Each point is reached from the start by the listed moves, each made 0, 1 or 2 times, or once backwards (-1), plus a little noise. Say if it took an odd or an even number of moves. Then give how often each move was made.

Moves:
(1): [24  9 12  4]
(2): [  1   0   3 -19]
(3): [ 12 -35  23  -3]
Start: [-9  5  2  4]
Points:
[-45  31 -36  22] => odd (-1, -1, -1)
[-21 -39  10  16] => odd (-1, -1, 1)
[-32  -5  -7 -19] => even (-1, 1, 0)
[ 41 -59  65 -36] => odd (1, 2, 2)

Moves:
(1): [ 33  -6  22  16   7 -16  -7  15]
(2): [-17   6 -11   8   0 -13 -32   5]
(3): [  0 -12   8   1 -22   4  -3   2]
(4): [11  4 -4 26  6 -8 -6 -5]
(5): [  2   5  13  -2  11  37 -17  11]
(6): [  5  14   6  -2 -19   4   4   5]
Start: [12  2 11 -9 -5 -3  4 -2]
Points:
[ 34  32   6  72  49 -30 -94  24] => odd (1, 2, -1, 2, 1, 0)
[ 55  34  36   3 -15 -16  10  19] => even (1, 0, -1, 0, 0, 2)
[ 42 -27  30   8  10 -80 -23  22] => even (2, 1, 0, -1, -1, -1)
[-40 -14 -44  47 -37 -60 -59 -29] => odd (-1, 2, 2, 2, -1, -1)

Moves:
(1): [ 30   0   4   9  -6  12   8   0  -3 -16   1]
(2): [-3 16 11 -4  0  4 -9  0  3  0 -2]
(3): [-12 -18  15   1  -2  15 -10  -8   1  22  11]
(4): [-13   6 -10  17  -8   4  -2   5  -1   5  18]
(5): [  7  13  -5   3  20  29  -4 -12  -3   5  11]
(6): [  1  -6 -13  -8  -4   1 -11  10  -2  -3   2]
(7): [-18   2  21 -10  10   6  -2   6 -23 -10 -11]
(8): [-28 -14   1  -7  17   3 -13   9  20 -16  15]
(9): [ -3   1  -8 -23 -13  -7  13   1  13  -4   8]
Start: [-16   9 -12  -6 -20   9   8  -5 -19 -22 -14]
Points:
[-95 -40 -28  42  13  84 -67  -4  27  15  89] => even (0, 0, 2, 2, 1, 1, -1, 2, -1)
[-70 -13 -65  -8 -36   8   2  23   5 -33  49] => even (0, -1, 0, 2, 0, 1, 0, 1, 1)
[-29 -12  18  -1   4  24  21   1 -24 -63 -11] => odd (1, -1, 0, 0, 0, -1, 1, 1, 0)

Moves:
(1): [-12 -26  12  -2  -2   0   6   7  13 -16 -12  -1]
(2): [ 11  -3   0 -16   3 -11  12  -1   4 -11   1   7]
(3): [ -7   5  -5   0   9  -2  -6  -3   6 -11  20  -1]
(4): [  6  14 -11   4   6  -7 -21 -17  11   8 -21 -15]
(5): [ -1  -4   8 -18   4  -3 -27  -8  -2   5   5  -2]
(6): [ -1   9  -4  26 -24  -7  11  27  18   4  -6  -4]
(7): [-31  13  -8  -2  10  21   5   7 -19   8 -16  -6]
(8): [  2  -9 -27 -13  -6 -13   5  -7  -5  -4  -3  14]
(9): [-14  -6   8   9 -12  -3  -8   2 -15  -7  18   9]
(10): [  3  -9  -6   9  -4  -1  -6   7 -15  -5  -1  -7]
(11): [-3 15  2 -2 17  4 -8 12 14 -2 -9 30]
(12): [  5  -4  11  -9  -2  22  -5   3  12  -9   9 -13]
Start: [  4   1  -8  -8  11  -4 -11   0   1   2   3   6]
Points:
[-72 -25 -12 -24  -8  33 -62  61 -40  -5 -44  12] => odd (1, 0, -1, 0, 2, 1, 2, 1, 1, 2, 1, 1)
[ 22   9 -86  62 -42 -71  27  51   8  -3 -47   8] => odd (0, 1, 0, 1, -1, 2, 0, 1, 0, 2, 0, -1)
[-93  29  -4  65  -5 -24 -80  60  48   7 -77  42] => even (2, -1, 0, 2, 1, 2, 1, 0, 2, 0, 2, -1)
[-31  33 -39 -19  57  33 -95 -21 -18  16 -65  31] => even (0, -1, -1, 2, 0, -1, 1, 1, 1, 1, 2, 1)

Moves:
(1): [-22   6  -7 -20  -2  10   0 -15  -8   4   9  -2   9   5  12  12 -10   4]
(2): [12 16  6 11  9 -6 -7  0 10 13 -6 -2 -6  3  7 -4 -6  6]
(3): [  9   0  -6  -2   4  -1  10   5  15  -5  11   0 -12   0  -6  -4  -1   7]
(4): [-14  -3  -8  23  -6   4   2  -6   3  -7   0 -13   3  18   0   2 -12   1]
(5): [  8  14  -2 -16   2   4  29   8  18  16  -4   1  -7  -4 -14   5  -1  -5]
(6): [  0  -9   5  10   2  -2  -9   6 -22   4   8 -20  11  17   6  18   8   8]
(7): [ 12   2   3   5  -7  -6  -9  -8 -13  19  15  -4   1   0   0  -8  -4   5]
(8): [  8   7   7  17 -12   4  -5  12   3   3  13   0  -2   1   3 -10 -10   4]
(9): [ -1   4 -12  -5  -7  -6  -3 -12  -1 -15  10 -22   8   3 -10   5 -24  -2]
(10): [-21  27   2   4  15 -17   2  13  -8   1  -5  -3  -1  -5   9  -1  15  -5]
(11): [-15   6   2   7   5  -9  -3   0  10   4   2 -11  12  -5  -6  11  -9   3]
(12): [-5  5 -9 -5 -1 -4 -7 -2  3  3  1  8 -5 -6 -1 10 -3 -5]
(13): [ 4  1 -7 -1  1 13 -3 -9 -2 11 10  3 17  5 -9  1 -1 -6]
(14): [  4  -2  -2  -7   2 -18  -2  -3   4  -3   9   5 -13   1   7   5 -11 -10]
(15): [ 4  3  2 -7 -4 -9 -2 -5 -8  4  2  6  9 -2  8 12 24 -2]
(16): [-10  -1  -6 -15  -3  -4   0  -6   5   2   6   1   8  17 -15   8 -13   8]
(17): [ -6 -11  -8   5  -3  -4  -8   6  -6  -5 -17  -4   7  -3  26 -12   1   2]
(18): [ 10   5  -5   2   2 -18   4   3 -17  -5  12  10  -7   0   2   8  -6   2]
Start: [-10  -6   8  16  -3  14   9   4  -8   0  -2  -4  12 -15 -24  12  17  20]
Points:
[ 87  54 -28 -16  -4  21  43 -16 -54  68  87 -41  18 -10 -61  20 -44  35] => odd (1, 1, 1, -1, 2, 1, 2, 0, 2, 0, -1, 0, 2, -1, -1, -1, 0, 2)
[ 32  74 -18   4 -16 -38  58  11  24  42  16  51 -25 -33 -31  51   9   2] => even (0, 1, 0, 1, 2, -1, 0, 1, 0, 0, 0, 2, 0, 0, 2, 0, 0, 2)
[ 80 -30  -8 -22 -22   7   7   6 -63  72  33  56  45  13 -54  40  53  39] => even (-1, 0, 0, -1, 1, 1, 1, 0, -1, -1, -1, 1, 2, -1, 1, 2, 1, 2)
[-24   9   3   3  27 -73  11  28 -40 -14 -51  22  28 -50   6  -3  31  14] => odd (-1, 0, -1, -1, 0, -1, 0, -1, 0, 1, 1, -1, 0, 0, 0, 1, 2, 2)
[-74  53  10  70  57 -24  86  82  88  14 -24 -57 -10   4 -50  44  41   9] => even (-1, 0, 2, 2, 2, 1, -1, 0, -1, 2, 2, 0, 0, 1, 0, 0, 0, -1)
[-69  84 -33 -23   2 -93  -7 -56 -43  24   6 -57  41  -4  44  95 -32  15] => even (2, 2, -1, 1, 1, 0, 1, -1, 2, 1, 1, 1, -1, 1, 2, 0, 1, 1)
